Rows are points. Two turns around zero, p and q, are shown by what they do to some points. Where does a point land after both, in the order given? Backwards means that the second turn is done in reverse. Each puzzle has new turns, and all numbers are rounded.
(in the rows, 128 means zero)

Turn p:
[143 105 141] -> [158 126 131]
[172 138 130] -> [146 169 130]
[119 135 145] -> [123 122 147]
[ 78 135  97] -> [ 85  95 105]
Turn q:
[120 133 111] -> [119 123 112]
[105 117  93] -> [ 95 108 109]
[111  97 106] -> [ 95 103 133]
[153 130 120] -> [149 113 125]
[160 146 150] -> [169 139 135]
[118 145 188] -> [140 184 155]
Where do these land?
p, then q: [104  89  96] -> [109  76 127]
q, then p: [114 106 158] -> [120 120 166]
p, then q: [159 150 123] -> [143 151 101]
p, then q: [129 144 104] -> [112 132 104]
p, then q: [134 152 159] -> [138 164 142]

Turn p:
[123  96 121 114 132 114] -> [120 104 120 103 115 124]
[102 108 132 109 145 150] -> [ 93 106 142 119 141 122]
[146 172 123 100  94 134] -> [146 172 112 115 166 142]
[153 106 128 136 151 163] -> [138  95 163 135 136 149]
[120 135  78 118 111 112] -> [118 133  81 120 125 157]
[126 156 167 145  93 137] -> [135 182 155 135 127 116]
[126 123 147 174 171  86] -> [146 103 124 170  87  87]
Turn q:
[129 120 111 145 152 127] -> [116 112 137 153 132 118]
[ 96 117 125 144 106 156] -> [104 157 144 133 103 146]
[130 152 145 133 157 145] -> [135 128 148 136 164 143]
[141 110 150 126 145 132] -> [120 102 140 112 138 136]
[ 99 116 126  82  64  37] -> [167 155  96  70  70  55]
[144 133 110 103 147 149] -> [110 125 103 134 160 132]
[142 149 128 143 151 140] -> [137 119 135 151 152 141]
[143 127 129 148 103 138] -> [136 124 122 136 106 154]
Where do these land?
p, then q: [118 129 141  75 146 158] -> [107 116 156 111 164  91]
p, then q backwards: [155 110  91 158 116  87] -> [164 128 125 146  70 115]
q, then p: [167 141  98 143  85 110] -> [148 136 119 123 107 191]
q, then p backwards: [127 131 121 149 143 145] -> [123 136 124 144 140 151]
p, then q backwards: [ 84 160 151  95 160 134] -> [111 124  91  96 182 127]
p, then q: [136 116 159 149 137 121] -> [154 113 131 108 108 133]
p, then q: [108 110 135 127 110 141] -> [129 155 137 107 131 127]

Turn p:
[117 117 134 177 112 111 115 136] -> [109 108 116 168 150 124 129 150]
[122 110  94 120 111 125 133 135] -> [108 144 119 131 105 145 144 139]
[122 157 104  86 120 104 117 137] -> [103 145  99  97 121 144 122  96]
[161 119 184  64 109 176 154  87] -> [192 114 141  52  91 100 113 155]
[102 116 159 136 106  90 153 115] -> [102 124 123 108 162 104 135 168]
[132 108 122 109 164 120 121 123] -> [142 133 144 115 139 152 155 114]
[ 83 144 131 120 147 145  89 135] -> [100  92 155 124 127 146 112  94]
[128 118 119 177 170 132 127 189] -> [130 149 157 193 159 164 109 124]
[177 135 123 152 118 120 114 138] -> [158 132  89 160 132 129 124 126]
[119 129 131 115 122 128 148 104] -> [123 133 135 105 121 106 138 134]
[145 154 105 150 128 156 138 110] -> [139 138 129 155 100  96 127 108]
Turn q:
[110 101 102 153 137 155 132 124] -> [110 100 116 107  90 135 135 128]
[113 162 139 154 160  98 185 142] -> [119 139  96 108 167 148 139 191]
[131 138 140 157 102 101 113 146] -> [159 149  98 127 133 141 107 119]
[144 161 134 151 100 151 108 118] -> [141 136 105 149 131 147 154  90]
[140 131 113 158 159  93 127 101] -> [123  85 100 131 158 134 106 139]
[ 95 106 114 130 120 117 108  80] -> [ 90 112 105 141 110  99 100 110]
[136  96 171  79 114 120 118 153] -> [163 159 173 135 117  87 114 136]
[181 148  83 118  88 147 145 108] -> [119 120 142  98 165 139 158  62]
[125 134 121  90 152 119 141 155] -> [118 140 170 123 140 138 120 156]
[129 127 144  87 130 170 111 158] -> [139 148 180 147  99 132 150 128]
[106 104 149 130 145 138 119 124] -> [129 120 126 142  98 109 126 149]
Where do these land?
q, then p: [123 133  89 105 137 129 130 111] -> [110 100 160 112 136 128 132 134]
p, then q: [175 115 119 127  88 128  94 121] -> [127 110 139  76 122 147 127  86]
p, then q backwards: [ 84  91 137 124  95 146 128 136] -> [ 98 114 105 120 181 137 141 140]
q, then p: [144 138 157 123 169 143 143 142] -> [150 158 141 145 146 139 103 153]
q, then p: [103 144 143 173 142 102 107  98] -> [104 134 124 182 107 151 153 115]
p, then q: [154 159  99  78 147 130 135  99] -> [ 94 138 138 135 180 101 141  92]
q, then p: [127 130 135 134 132 139 165 124] -> [118 162 137 114 131 135 123 131]
p, then q: [126  52 131  95 115  87 131 157] -> [121 149 182 107  99 166 180 154]
p, then q: [103 170 147 159 144 167 108 129] -> [150 105  93 157 111  91  95 123]
q, then p: [145 143 142 110 113 124 141 157] -> [155 139 129 118 139 113 105 107]
q, then p: [123 132 109 180 127 114 126 134] -> [129 132 130 135  80 152 144 116]
